Each point is reached from the start by the listed moves, each made once or not at all, plus a little noise. Say if it took an odd or an even number of moves. Then give how often each move was made.

Moves:
(1): 20, -25, -43, 29, -7, 30
(2): -3, 11, 6, 17, 42, 20
(3): 35, -1, 14, -16, -20, 15
Start: 11, -34, 12, 14, -2, 7
Points:
42, -23, 31, 13, 23, 42 -> even (0, 1, 1)
45, -36, 27, -2, -23, 23 -> odd (0, 0, 1)
7, -22, 18, 31, 41, 29 -> odd (0, 1, 0)
30, -60, -31, 43, -9, 37 -> odd (1, 0, 0)

Moves:
(1): 8, -3, 3, 2, -1, 5, 15, 7, -6, -6, 0, 9, -9
(2): -1, 12, -1, -4, 0, 12, 8, 6, -8, -8, 4, 1, -2
(3): 7, 4, 9, 3, 11, 0, 7, -5, -16, -4, -8, 4, 2
(4): -11, 7, -3, 4, 8, 0, -7, 5, 12, 6, 1, 3, 6
(5): 2, 0, -7, 5, 4, 2, 1, 2, 6, -10, -14, -1, 9
(6): -2, -5, 2, -18, -18, 4, -8, -4, -4, 14, -8, 12, 0
(7): 0, 6, 4, 23, -3, 16, -4, 5, 1, -18, 0, 9, 16
(8): -6, 0, 2, -4, 0, -8, 8, 1, 2, -8, -9, 1, 2
(9): 16, 9, 12, 12, 6, 1, 3, -10, -2, -12, 1, 18, -8
(10): 2, 0, 6, -1, 0, 1, 5, -6, 8, 10, -8, -1, 1
(11): 7, 4, 21, -8, -14, 4, -24, 4, 13, 4, -4, 8, 2
Start: -1, 10, -1, 11, 6, 2, -3, 2, -2, -10, -11, 5, -10
Points:
19, 49, 53, 38, 14, 34, 9, 9, 2, -48, -35, 58, 2 -> odd (1, 1, 1, 1, 0, 0, 1, 1, 1, 1, 1)
26, 32, 36, 13, 5, 18, 15, 5, 10, -41, -42, 39, -14 -> odd (1, 1, 0, 0, 1, 0, 0, 1, 1, 1, 1)
-3, 13, -2, 18, 14, 9, 5, 14, 3, -11, -8, 18, -13 -> even (1, 0, 0, 1, 0, 0, 0, 0, 0, 0, 0)
25, 20, 36, 24, -18, 27, -10, 8, 9, -46, -47, 60, 1 -> odd (1, 0, 0, 0, 1, 1, 1, 1, 1, 0, 1)
8, 18, 39, 2, 4, -1, -8, -5, 6, -9, -40, 18, -1 -> even (0, 0, 1, 0, 0, 0, 0, 1, 0, 1, 1)
16, 35, 37, 7, 0, 13, -1, -4, 10, -23, -28, 31, -13 -> odd (0, 1, 0, 0, 0, 0, 0, 1, 1, 1, 1)

Moves:
(1): -1, 3, -1, -3, 8, -2, -2, -8, -2, 0, 2, 3, 5, 2, -3, 1, -6, -9, 4, -3, 0, -4
(2): 4, 2, 2, 1, -7, 1, 5, 3, -4, -9, -1, -4, -8, -1, -4, -6, 1, 1, 1, 3, -7, 1
(3): 6, -4, -1, 9, -9, 2, -11, 1, 13, -1, 5, 2, 9, 3, -5, 4, 9, 1, 13, -1, -2, 4
(4): 0, -3, 4, 6, 6, 2, -5, -6, -3, -1, 1, 2, -2, 3, -9, -2, 4, -2, 4, 3, 7, 11
(5): -5, -5, 11, -8, 11, 0, -4, 4, -5, 7, 1, 2, -4, -1, 0, -5, 0, -5, -4, -7, 2, 4
(6): 3, 3, -7, 10, -1, -2, -3, 1, 0, 7, -6, 5, -9, 5, 8, 4, -2, -4, -2, -11, 12, -6
(7): 2, -7, 1, -10, 3, 5, -6, 0, -2, 1, 0, 7, -1, 4, -9, 3, 1, 8, -3, 0, -1, -3
(8): -8, -5, 3, 3, 0, -9, -4, 1, 2, -2, 7, -4, -7, 1, 5, 11, -8, 1, -3, -15, 0, -8
(9): 5, -3, 4, 0, -4, -7, 1, -3, -2, 1, -2, -1, -3, -2, 8, 1, -5, 1, -4, -5, -4, 0
(10): -6, -1, -1, -6, 1, 3, -6, -4, -2, 1, -4, 6, -1, 4, -2, -3, 3, -3, 3, 2, 1, 9
(11): -8, -2, 3, 1, 0, -5, -8, 1, 3, 4, 1, -1, 1, 1, -3, 2, 2, -6, -4, -5, 0, -2
(12): 3, 3, -4, -3, -1, -5, 3, -1, -8, -4, -2, -4, 3, 1, -2, -7, -2, 1, -3, 5, -2, 7
(13): -4, 5, 0, -1, -11, -2, 2, 0, -3, -4, 6, -6, 2, -5, 2, 8, 6, -1, 2, -1, -2, 2
(14): 0, -3, 0, 0, -2, -4, 3, 4, 4, 0, 1, 2, 7, -1, 0, 3, 3, -2, -1, 0, 3, -3
(15): -1, -2, 4, -2, -4, -1, 0, 0, 5, 0, -1, -5, 1, -2, -9, 7, -1, -2, 8, 4, 1, 4
(16): -9, -3, 6, 2, 6, 0, -10, 7, -6, 3, -3, 2, -4, 6, -5, 10, -3, -1, -1, -4, 3, 4
(17): 4, 6, 6, 3, -4, 2, -1, 2, 3, -6, 4, -2, 1, 4, -2, 3, 3, 6, -5, -5, 1, 3
(18): -1, -4, -2, 6, 3, 12, 0, 0, 4, -1, 1, -2, 5, 1, 1, 9, 1, 0, 1, -1, 3, 3
(19): 2, -2, -1, 2, -5, -3, 0, 2, 0, -1, 4, 0, 0, 1, 2, 1, -2, -1, -2, 2, 1, -5
(20): 4, -3, -5, 7, 6, 1, -10, 6, 7, -5, 4, -1, -4, -6, 3, 5, 5, 4, -1, 4, -1, 1
Start: -2, 7, -2, 1, 6, -5, 7, 4, -7, 9, 6, 1, -6, -6, 6, 2, -6, -4, 1, 0, -6, -2
Points:
-2, -10, 19, 8, -5, 0, -11, 12, -7, 2, 16, -3, 0, 3, -15, 44, 1, 1, 0, -7, 5, 14 -> even (0, 0, 0, 1, 0, 0, 1, 0, 1, 0, 0, 0, 1, 1, 1, 1, 1, 1, 1, 0)
1, -10, 5, 16, 3, 4, -37, 23, 13, -1, 20, -2, 6, 7, -24, 38, 7, 7, 5, -2, -3, 13 -> even (0, 0, 1, 0, 0, 0, 1, 0, 0, 0, 1, 1, 0, 0, 1, 1, 1, 1, 1, 1)
-2, 10, 4, -6, -4, -10, 5, 6, -4, -1, 4, -2, 6, 1, -9, 6, 0, -4, 3, 8, -1, 18 -> odd (0, 0, 0, 0, 0, 0, 0, 0, 0, 1, 0, 1, 0, 1, 1, 0, 1, 0, 0, 0)
-6, -12, 14, 24, -26, -14, -25, 25, 9, 1, 22, -7, -12, 9, -6, 60, 0, -4, 1, -38, 2, -8 -> even (0, 1, 1, 0, 0, 1, 1, 1, 1, 0, 1, 0, 1, 1, 1, 1, 1, 1, 1, 0)
